Rows are points. Any point is a mix of the corners, with weights that add up to 1. It lies inside the corners' shape when no weight is negative. Is each point inside? If not, which corners have a negative weight?

Corners:
(1): [-21.3  36.2   7.9]
(2): [ 25.0 -30.1   1.8]
(3): [  4.1 -21.7  -6.3]
(4): [ 21.9 -19.5 -13.4]
Points:
[  7.0 -19.9  -6.4] -> inside
[ 5.6 -0.6 -4.9] -> inside
[-1.2  7.3  3.4] -> inside
[-9.5 14.6  7.9] -> outside (4)
[ 18.5 -31.6  -9.4] -> outside (1)
[ -0.8 -13.1  -2.7] -> outside (4)
[-0.4  4.8 -1.1] -> inside
[ 17.4 -15.9  -8.1] -> inside

Corners:
(1): [ -2.1 -13.9  29.8  -4.9   2.5 -13.2   9.0  10.1   1.1  -4.3  16.7]
(2): [ -5.6   8.3  26.9  -5.3 -15.4  -1.1  15.0  -2.1  22.2   7.6 -24.7]
(3): [  3.0   6.4  -4.3   2.9 -13.5  23.1 -24.5  -7.0 -24.5 -27.8   6.8]
(4): [  0.7  -0.8 -20.0   6.6  14.1 -20.1  -6.1 -17.5  18.6  22.1  22.5]
(5): [  9.9   8.4   7.9   9.3  76.1  -3.7   3.7  15.2   7.4   5.2 -23.3]
(6): [ 35.4  -5.7   4.0  -1.2 -14.6  -5.1  12.7  -3.5  29.1  16.6  11.7]
(7): [ -7.0 -25.9  -0.7   9.3 -21.4 -17.8   3.4   4.1   0.9  -2.0  -2.2]
(8): [  8.5  13.2  10.3  14.6 -19.0 -34.1  11.4   4.1  20.0  18.7  -4.0]
(9): [ -2.0 -13.0  25.9   8.1 -23.2  -0.6 -26.8 -23.4   2.4 -24.9 -10.4]
(10): [ -2.0   1.3 -13.5  33.4   3.1   3.4   0.3 -15.9   3.8  13.6  28.1]
(11): [ -1.0  -0.7 -11.5  15.7   8.0  -4.6 -26.5  13.2  24.6  24.6  21.2]
(12): [  5.1  16.8  21.7   2.0 -16.2   8.4  20.9  -3.7  16.5 -88.8  15.1]
Points:
[  7.2  -0.4  18.5  -1.0 -10.2 -12.4   9.7   0.0  11.4 -12.4  -5.9] -> outside (10, 11)
[ -1.7   3.5   8.3  11.6   2.0 -16.4   5.0   0.1  16.2  -0.8   1.3] -> outside (3, 6)
[  7.1  -5.8  -8.7   5.4 -16.0   0.2 -11.2 -17.3  16.1   1.6  15.9] -> outside (1, 5, 8)
[ 0.1 -6.2  8.7  5.4 -0.2 -8.4 -4.6  2.3  9.1  1.7 11.2] -> inside
[  4.8   4.0  14.0   5.4  13.2  -1.8   5.3   1.8  19.9 -18.5  10.2] -> outside (3, 7, 8)
[ 0.4 -1.4  6.2 12.3 -3.5 -4.1  0.9 -6.3  8.1 -4.4 11.2] -> inside
[  3.5  -9.3  -8.4  14.3  -6.5 -14.7 -10.8  -5.7   7.7  25.2  22.6] -> outside (2, 5, 12)
[ 2.9 -2.6  6.8 10.7  3.1 -9.2  2.0 -3.9 15.8 -2.1  4.9] -> outside (3)
[  9.3   1.1  11.8   4.8 -11.0  -5.6  18.9   2.6   8.9  -6.4  -0.9] -> outside (4, 9, 11)
